Every row gives one point. A path goes straight from each point to the next, and from the last back to the first. The post is the endless flat space through its rows: a point in 2 columns, a line in 3, a plane in 4, and so on, so that a path can go around it. Count how often the path circles the post. Going back the other way cancels.
(in the rows, 128 means zero)

Post:
[[130, 133, 163],
[124, 125, 102]]
Path:
[[136, 144, 99],
[105, 168, 124],
[95, 129, 108],
[121, 113, 137],
[135, 109, 104],
[147, 138, 177],
[142, 151, 210],
[119, 163, 84],
[92, 129, 166],
[120, 112, 100],
[141, 81, 73],
[163, 133, 158],
[131, 165, 147],
[88, 144, 79],
[97, 108, 130],
[120, 95, 79],
[145, 119, 159],
[134, 143, 116],
[122, 155, 90],
[112, 133, 119],
[105, 129, 186],
[122, 170, 135],
[93, 146, 94],
[114, 125, 152],
[111, 121, 118],
[113, 88, 157],
[147, 95, 125],
[160, 139, 178],
[151, 114, 120]]
Times around: 4

Post:
[[118, 136, 125, 132, 120, 165, 95, 111],
[120, 146, 135, 120, 144, 93, 125, 105],
[133, 148, 92, 149, 124, 151, 127, 138],
[101, 128, 140, 124, 135, 85, 146, 145],
[106, 139, 129, 141, 80, 133, 114, 102],
[138, 113, 173, 129, 151, 84, 133, 111],
[135, 125, 123, 136, 162, 70, 121, 151]]
Path:
[[151, 127, 114, 162, 131, 138, 111, 159],
[85, 185, 112, 167, 89, 77, 195, 138],
[101, 127, 148, 149, 100, 141, 105, 101],
[143, 134, 128, 96, 195, 36, 114, 74],
[93, 127, 129, 89, 147, 80, 129, 130],
[142, 147, 126, 106, 125, 111, 87, 97],
[130, 153, 153, 153, 75, 110, 126, 72],
[130, 134, 117, 157, 140, 82, 107, 144],
[111, 124, 108, 179, 104, 88, 182, 172],
[98, 120, 106, 113, 154, 149, 94, 126],
[120, 138, 109, 103, 120, 149, 98, 102],
[150, 125, 132, 131, 136, 107, 109, 137],
[135, 154, 131, 151, 122, 72, 117, 107],
[129, 142, 157, 145, 165, 81, 105, 105],
[98, 154, 121, 152, 100, 111, 111, 77],
[76, 127, 104, 123, 89, 87, 105, 124],
[163, 100, 120, 160, 108, 49, 193, 174],
[183, 128, 119, 162, 119, 136, 92, 123],
[124, 154, 148, 153, 135, 142, 105, 139],
[122, 149, 139, 161, 152, 139, 112, 91],
[88, 162, 106, 111, 124, 131, 125, 94],
[145, 128, 133, 127, 112, 165, 130, 83],
[139, 145, 101, 105, 166, 81, 147, 150],
[141, 132, 128, 165, 82, 107, 98, 137],
[99, 138, 152, 159, 117, 87, 168, 170],
[109, 137, 109, 146, 151, 69, 120, 122],
[147, 114, 85, 155, 121, 125, 99, 123],
[122, 115, 94, 132, 102, 124, 139, 131],
[144, 141, 142, 94, 158, 52, 135, 121]]
Times around: 5

Post, 10 rows:
[[93, 131, 142, 153, 91, 111, 188, 120, 124, 106, 112],
[137, 165, 142, 105, 124, 100, 191, 122, 126, 139, 126],
[101, 92, 141, 155, 86, 126, 88, 115, 139, 122, 122],
[125, 126, 143, 95, 130, 74, 165, 111, 111, 113, 155],
[131, 112, 108, 113, 143, 117, 112, 131, 116, 103, 141],
[100, 105, 127, 184, 141, 134, 86, 135, 144, 133, 125],
[113, 121, 99, 206, 141, 120, 129, 147, 106, 137, 109],
[131, 128, 149, 131, 128, 160, 124, 123, 86, 117, 123],
[150, 92, 123, 133, 152, 145, 132, 110, 127, 115, 133],
[138, 119, 133, 149, 144, 116, 150, 129, 116, 128, 79]]
Path:
[[116, 107, 114, 157, 137, 149, 142, 114, 139, 127, 150],
[115, 101, 150, 141, 155, 158, 116, 127, 100, 105, 157],
[144, 131, 104, 95, 103, 105, 169, 147, 122, 107, 140],
[120, 101, 114, 148, 145, 91, 121, 137, 129, 146, 139],
[111, 135, 152, 93, 97, 117, 127, 124, 93, 108, 109],
[100, 141, 150, 146, 156, 124, 126, 119, 87, 112, 172],
[118, 142, 115, 121, 97, 104, 116, 148, 108, 92, 107],
[102, 137, 134, 151, 102, 105, 164, 137, 135, 118, 106],
[111, 68, 135, 164, 157, 170, 103, 105, 153, 152, 148],
[136, 149, 105, 110, 182, 83, 119, 139, 95, 159, 117],
[134, 147, 157, 170, 108, 77, 234, 82, 125, 150, 89],
[111, 124, 197, 155, 127, 138, 144, 104, 106, 111, 163],
[119, 96, 108, 183, 148, 155, 89, 151, 54, 111, 133],
[100, 104, 112, 115, 83, 114, 76, 130, 100, 118, 164],
[138, 76, 113, 144, 139, 98, 144, 106, 155, 133, 109],
[142, 183, 122, 134, 115, 102, 164, 156, 113, 171, 124],
[155, 169, 167, 78, 154, 97, 136, 129, 117, 136, 123],
[159, 163, 139, 99, 112, 116, 176, 93, 157, 137, 130],
[101, 78, 118, 129, 161, 146, 54, 112, 144, 117, 151],
[126, 74, 134, 144, 138, 104, 140, 108, 150, 156, 98],
[143, 152, 139, 113, 120, 96, 158, 150, 95, 140, 122],
[112, 104, 137, 173, 133, 115, 147, 128, 111, 105, 136],
[127, 125, 113, 193, 135, 109, 212, 132, 128, 147, 110],
[98, 55, 86, 141, 146, 165, 55, 128, 113, 99, 154],
[119, 98, 78, 149, 93, 85, 148, 95, 129, 105, 137],
[178, 125, 124, 136, 157, 93, 220, 95, 146, 151, 117],
[94, 127, 120, 96, 142, 76, 89, 124, 67, 95, 136]]
Times around: 1

Post, 17 rows:
[[159, 133, 118, 135, 161, 141, 149, 200, 122, 118, 104, 125, 136, 93, 138, 160, 105, 120],
[119, 121, 108, 138, 115, 149, 107, 145, 164, 200, 111, 122, 136, 155, 118, 142, 123, 114],
[166, 116, 92, 87, 105, 148, 151, 112, 141, 168, 143, 84, 138, 122, 147, 141, 129, 142],
[163, 169, 181, 100, 128, 146, 101, 162, 122, 135, 150, 173, 141, 124, 130, 91, 138, 106],
[120, 136, 118, 150, 156, 125, 122, 180, 182, 115, 119, 116, 163, 123, 98, 156, 83, 117],
[97, 118, 115, 138, 142, 136, 98, 189, 111, 102, 142, 132, 133, 109, 100, 135, 118, 73],
[111, 126, 125, 134, 135, 115, 86, 122, 130, 115, 179, 123, 94, 143, 134, 185, 124, 144],
[162, 145, 116, 139, 163, 115, 121, 100, 155, 127, 135, 160, 133, 183, 123, 130, 114, 108],
[148, 105, 111, 132, 144, 137, 64, 134, 167, 155, 146, 91, 119, 104, 147, 124, 130, 135],
[118, 106, 98, 122, 129, 141, 128, 80, 179, 141, 121, 117, 126, 161, 135, 145, 150, 141],
[90, 148, 136, 92, 119, 103, 91, 127, 129, 96, 147, 137, 75, 117, 131, 123, 120, 73],
[142, 154, 119, 156, 108, 157, 138, 124, 113, 115, 110, 134, 145, 120, 161, 127, 92, 125],
[167, 102, 116, 101, 103, 154, 118, 154, 132, 127, 136, 127, 110, 107, 150, 130, 93, 141],
[85, 94, 130, 132, 128, 109, 91, 129, 138, 136, 84, 88, 144, 135, 119, 95, 124, 101],
[153, 103, 158, 136, 148, 88, 151, 128, 132, 90, 129, 156, 110, 126, 115, 175, 98, 58],
[165, 147, 113, 116, 144, 155, 127, 113, 120, 115, 129, 145, 103, 121, 109, 159, 119, 142],
[103, 121, 132, 117, 134, 168, 136, 75, 110, 133, 105, 138, 134, 129, 186, 103, 101, 123]]
Path (27 x 18):
[[72, 129, 137, 103, 115, 137, 104, 152, 166, 155, 102, 145, 82, 84, 133, 118, 104, 123],
[162, 111, 151, 139, 139, 147, 112, 144, 131, 105, 112, 147, 160, 109, 124, 117, 125, 128],
[146, 115, 104, 82, 165, 140, 106, 110, 131, 105, 127, 146, 95, 153, 150, 134, 111, 122],
[116, 159, 143, 89, 129, 131, 89, 149, 160, 118, 127, 87, 118, 145, 105, 114, 172, 162],
[89, 127, 133, 170, 117, 130, 123, 148, 157, 118, 160, 100, 160, 115, 107, 157, 85, 111],
[146, 129, 81, 85, 71, 84, 189, 154, 164, 128, 146, 45, 154, 74, 116, 154, 99, 73],
[151, 153, 78, 122, 128, 119, 84, 149, 148, 119, 167, 158, 109, 160, 93, 142, 124, 95],
[185, 128, 135, 97, 142, 105, 93, 152, 178, 163, 103, 105, 102, 118, 106, 140, 104, 120],
[116, 155, 77, 153, 140, 180, 153, 140, 144, 119, 136, 76, 158, 96, 142, 170, 124, 142],
[192, 143, 168, 119, 177, 105, 134, 156, 179, 136, 152, 138, 158, 140, 84, 142, 132, 133],
[209, 127, 107, 130, 130, 84, 165, 100, 114, 94, 123, 144, 115, 118, 84, 159, 71, 67],
[137, 103, 115, 100, 177, 132, 135, 134, 109, 149, 113, 170, 126, 177, 136, 165, 128, 131],
[142, 88, 166, 140, 158, 160, 124, 165, 133, 140, 104, 149, 167, 122, 170, 138, 150, 93],
[157, 117, 184, 71, 139, 111, 86, 128, 139, 136, 132, 143, 96, 100, 125, 149, 108, 107],
[118, 175, 153, 107, 109, 66, 132, 122, 71, 132, 183, 130, 157, 174, 123, 140, 118, 107],
[145, 115, 93, 125, 139, 109, 178, 132, 154, 103, 114, 119, 178, 143, 71, 88, 108, 90],
[104, 148, 146, 145, 154, 126, 93, 143, 151, 141, 140, 122, 144, 158, 112, 136, 153, 125],
[162, 119, 145, 155, 131, 107, 131, 147, 119, 67, 132, 133, 121, 123, 117, 184, 103, 101],
[109, 180, 122, 116, 84, 134, 123, 96, 180, 163, 100, 122, 147, 134, 143, 153, 116, 141],
[141, 138, 120, 126, 123, 117, 152, 128, 71, 152, 119, 145, 154, 143, 135, 122, 126, 91],
[133, 154, 122, 161, 142, 127, 144, 118, 132, 97, 139, 145, 144, 179, 85, 154, 117, 174],
[61, 94, 130, 131, 131, 102, 102, 170, 97, 149, 145, 111, 116, 139, 177, 72, 82, 29],
[128, 162, 102, 108, 115, 113, 184, 135, 122, 110, 132, 123, 116, 91, 139, 137, 75, 103],
[120, 85, 135, 127, 137, 123, 87, 121, 154, 122, 142, 155, 137, 144, 104, 184, 129, 147],
[98, 89, 135, 130, 111, 201, 85, 159, 128, 120, 156, 129, 171, 116, 152, 156, 82, 145],
[140, 111, 140, 190, 126, 101, 108, 179, 145, 116, 189, 127, 106, 161, 134, 203, 135, 69],
[141, 126, 158, 113, 103, 169, 105, 133, 151, 180, 129, 116, 150, 123, 135, 50, 100, 128]]
Times around: 2
